Every row gives one point. The points of each table are mixes of a few directions, plus a little noise. How many directions does each table use, and how many do they share? Where both have some left over, give the other angles between the two spaces (their principal angles), to ten degrees, smallest first.

First (7 x 3):
[[ 62  -9 -60]
 [ 58  -9 -57]
 [-30   4  29]
 [  5  -1  -5]
 [-41   6  40]
 [-26   4  25]
 [-28   4  28]]
Second (7 x 3):
[[ 38  -8  19]
 [ 77 -16  38]
 [-43   9 -21]
 [-60  12 -30]
 [ 26  -5  13]
 [ 21  -4  10]
 [-58  12 -29]]
Directions: first 1, second 1, shared 0; angles 70

First (6 x 6):
[[ 10 116 -62  42 -13  72]
 [  8 -41  24 -22   2  -8]
 [ 33 -27  21 -32  -6  37]
 [-14  -1  -2   9   4 -22]
 [-22 -26  10   3   8 -46]
 [-14 -22   9   0   6 -33]]
Second (6 x 6):
[[-20 -59 -46  82  30  19]
 [ -1   5  37 -34 -33  31]
 [-20   1 -31 -40   0  -3]
 [ 11  22  23 -61 -22   9]
 [ 62  13  36  19  14  -9]
 [-32  17 -19  34  11 -47]]
Directions: first 2, second 4, shared 1; angles 90

First (8 x 9):
[[  -2  -29  -21   -9   12  -12   10  -10   40]
 [ -27   27    4   -7   37   -7  -27   48   11]
 [ -33   28   42   15   15   21  -47  -22  -40]
 [ -32   23   30    9   23   14  -42   -9  -21]
 [   4  -16    0    3  -10    4    6  -30   -1]
 [  -7   30   25   10   -5   13  -19    5  -38]
 [ -13  -26  -30  -17   32  -21    5   15   61]
 [ 108  -34  -49   -7 -105  -13  113    2  -11]]
Second (7 x 9):
[[ -7 -28 -29  28  -6 -11   2   6  40]
 [ 26  57 -26 -52  -5  60  23  18 -51]
 [  1  28  32  29 -24   1 -22  -3 -36]
 [-11 -31  18   2  19 -36  14  45   4]
 [-16 -21   6  48 -14 -14 -14   1   6]
 [ 27  64  34  12 -35 -26 -28  10 -12]
 [-21 -69 -36 -71  62  29  23 -76  48]]
Directions: first 3, second 5, shared 2; angles 70

First (8 x 12):
[[ 19  15  42  42  -1   1  22  22 -36  -7 -22  26]
 [-11 -34 -52 -36  10   5 -29 -22  55  34  36 -35]
 [-29  -4 -33 -57   1 -11  -4 -27  16 -29   4 -26]
 [ 18 -33   9   3  27   2  19   2   2  22   4 -15]
 [-27  64 -30  18 -61   8 -62   4  16  -6  10  37]
 [  6 -89 -18 -67  70 -10  44 -31  25  14  14 -73]
 [ 21  28  61  52  -5  -1  33  29 -57 -21 -36  38]
 [  0  53  19  48 -40   7 -22  22 -21  -7 -10  46]]
Second (11 x 12):
[[  1 -20  27 -18  10  28  -4  50 -30   3  43  98]
 [ 20  28  10  34  46 -39   5 -42  -3  22  -4 -28]
 [-15 -35  11  -9 -72  79  -6  57   2 -58 -22 -44]
 [  5 -24   5  25  33 -12 -17  28 -68  46  18  23]
 [ 13 -22  17  35  -9 -79 -23  -2  12  34 -15  10]
 [-39 -22 -65 -26  12  -6 -11  12 -65  64  15  15]
 [ -8  16 -12  21  -2 -35   2 -46  22  13 -34 -71]
 [-26  28 -16 -47  -2  26  23 -24  34 -15  14  28]
 [ 23  13  37   2 -14  67  15  16  23 -74  -4 -26]
 [ 25  33 -68 -33  19 -46  10 -49  38  -6   1   3]
 [  1   5  54  17 -17  15   6   0  33 -29 -11  -8]]
Directions: first 3, second 6, shared 0; angles 30, 70, 70

First (9 x 18):
[[ -2   2 -12  -6  -1   2 -10 -10   2  -4  -6   8 -14   4 -14   8  -3  -1]
 [  6  -8  41  22   4 -10  34  34  -6  14  21 -28  51 -14  51 -30   9   5]
 [ -3   5 -23 -13  -2   5 -19 -19   4  -8 -12  16 -29   8 -30  17  -5  -3]
 [ -5   7 -33 -17  -3   7 -27 -27   4 -12 -17  22 -41  11 -41  24  -7  -4]
 [ 14 -20  97  51  10 -22  79  79 -14  34  49 -65 120 -32 121 -70  22  11]
 [ -7   9 -44 -23  -5  10 -37 -37   6 -16 -22  30 -55  15 -55  32 -10  -5]
 [  0  -1   6   3   1  -1   5   5  -1   2   3  -4   8  -2   8  -4   1   0]
 [ -4   6 -31 -16  -3   7 -26 -26   5 -11 -16  21 -38  10 -38  22  -7  -3]
 [  0   1  -1   0   0   0  -1   0   0   0  -1   0  -1   0  -1   0   0   0]]
Second (9 x 18):
[[ -6  12 -53 -28  -6  12 -45 -45   8 -18 -28  37 -65  18 -68  38 -11  -5]
 [  6 -10  47  25   5 -10  39  38  -6  17  24 -32  59 -16  59 -33  11   5]
 [ -1   3 -13  -6  -1   3 -12 -11   2  -5  -6   9 -17   5 -17   9  -3  -1]
 [ -3   3 -20 -10  -1   4 -17 -17   2  -7 -10  13 -25   6 -24  14  -5  -2]
 [ 12 -18  91  49   9 -20  76  77 -14  32  46 -62 115 -31 115 -66  21  10]
 [  0   0   1   1   0  -1   2   1  -1   1   1  -1   4   0   3  -2   1   0]
 [ -2   2 -11  -7  -2   2  -9 -10   0  -4  -6   7 -14   4 -14   8  -2  -2]
 [ -6   8 -40 -20  -4   9 -32 -33   5 -14 -19  26 -48  13 -50  28  -9  -5]
 [ -1   1  -4  -3   0   1  -3  -4   1  -2  -2   3  -6   2  -6   3  -1  -1]]
Directions: first 1, second 1, shared 1

First (11 x 24):
[[  2 -11 -15   5  16  -5  -6  -3  -4   5   9   2  -1   3  -3  -9  10 -16
   14   0   0 -10   5   5]
 [ 15 -38 -67 -19  43 -28 -12  -3  -2  23   7  21  -6   6 -52 -28  39 -64
   17  -8  -1 -28   3   3]
 [  3  17  12 -44 -41  -1  21  15  19  -2 -39  13   1  -8 -38  19 -12  18
  -56  -9   1  23 -22 -25]
 [ -9  12  28  28  -4  15  -3  -5  -7 -11  13 -16   2   0  42   6 -14  24
   15   8   0   4   8   9]
 [ -6  26  38  -8 -37  13  14   7   8 -12 -19  -5   3  -6  10  21 -24  39
  -30   0   1  22 -10 -11]
 [  4  -3  -9 -15  -2  -6   3   3   4   4  -8   7  -1  -1 -19   0   4  -7
  -11  -4   0   1  -5  -6]
 [  6 -56 -68  58  96 -18 -42 -26 -32  20  67  -6  -5  17  23 -51  48 -75
  101   8  -2 -57  38  42]
 [ -4 -14  -6  45  36   4 -19 -14 -18   0  37 -15   0   7  41 -16   9 -12
   53   9  -1 -20  21  24]
 [  8  13  -1 -63 -42  -9  24  19  24   3 -49  23  -1  -9 -63  18  -6   7
  -68 -13   1  23 -28 -31]
 [ -3  39  46 -48 -71  11  32  20  25 -13 -52   7   3 -13 -24  37 -33  52
  -78  -7   1  41 -30 -33]
 [-16  14  44  61   6  25 -11 -13 -18 -17  34 -32   4   3  82   3 -20  35
   44  16   0  -1  20  23]]
Second (10 x 24):
[[  -2    2    5    5   -1    3    0   -1   -1   -2    2   -3    0    0
     7    1   -3    4    2    1    0    1    1    1]
 [  23  -32  -75  -70   14  -38    6   12   16   28  -31   42   -7   -1
  -107  -17   39  -65  -36  -19    0  -12  -19  -21]
 [ -15   22   50   47   -9   25   -4   -8  -11  -19   21  -28    4    0
    71   11  -26   43   24   13    0    8   12   14]
 [   8  -11  -26  -24    5  -13    2    4    6   10  -11   15   -2    0
   -37   -6   13  -23  -12   -7    0   -4   -6   -7]
 [  -8   11   25   24   -5   13   -2   -4   -6   -9   10  -14    2    0
    36    6  -13   22   12    6    0    4    6    7]
 [ -21   30   70   66  -13   36   -5  -11  -15  -26   29  -39    6    0
   100   15  -36   61   33   18    0   12   17   20]
 [  10  -13  -31  -29    6  -16    2    5    7   12  -13   17   -3    0
   -44   -7   16  -27  -15   -8    0   -5   -8   -9]
 [  26  -37  -85  -79   16  -43    6   13   19   32  -35   47   -8   -1
  -121  -19   44  -73  -40  -22    0  -14  -21  -24]
 [  -1    1    2    2    0    1    0    0   -1   -1    1   -1    0    0
     3    1   -1    2    1    1    0    0    1    1]
 [ -20   28   65   60  -12   33   -5  -10  -14  -24   26  -36    6    0
    92   14  -33   56   31   16    0   11   16   18]]
Directions: first 2, second 1, shared 1
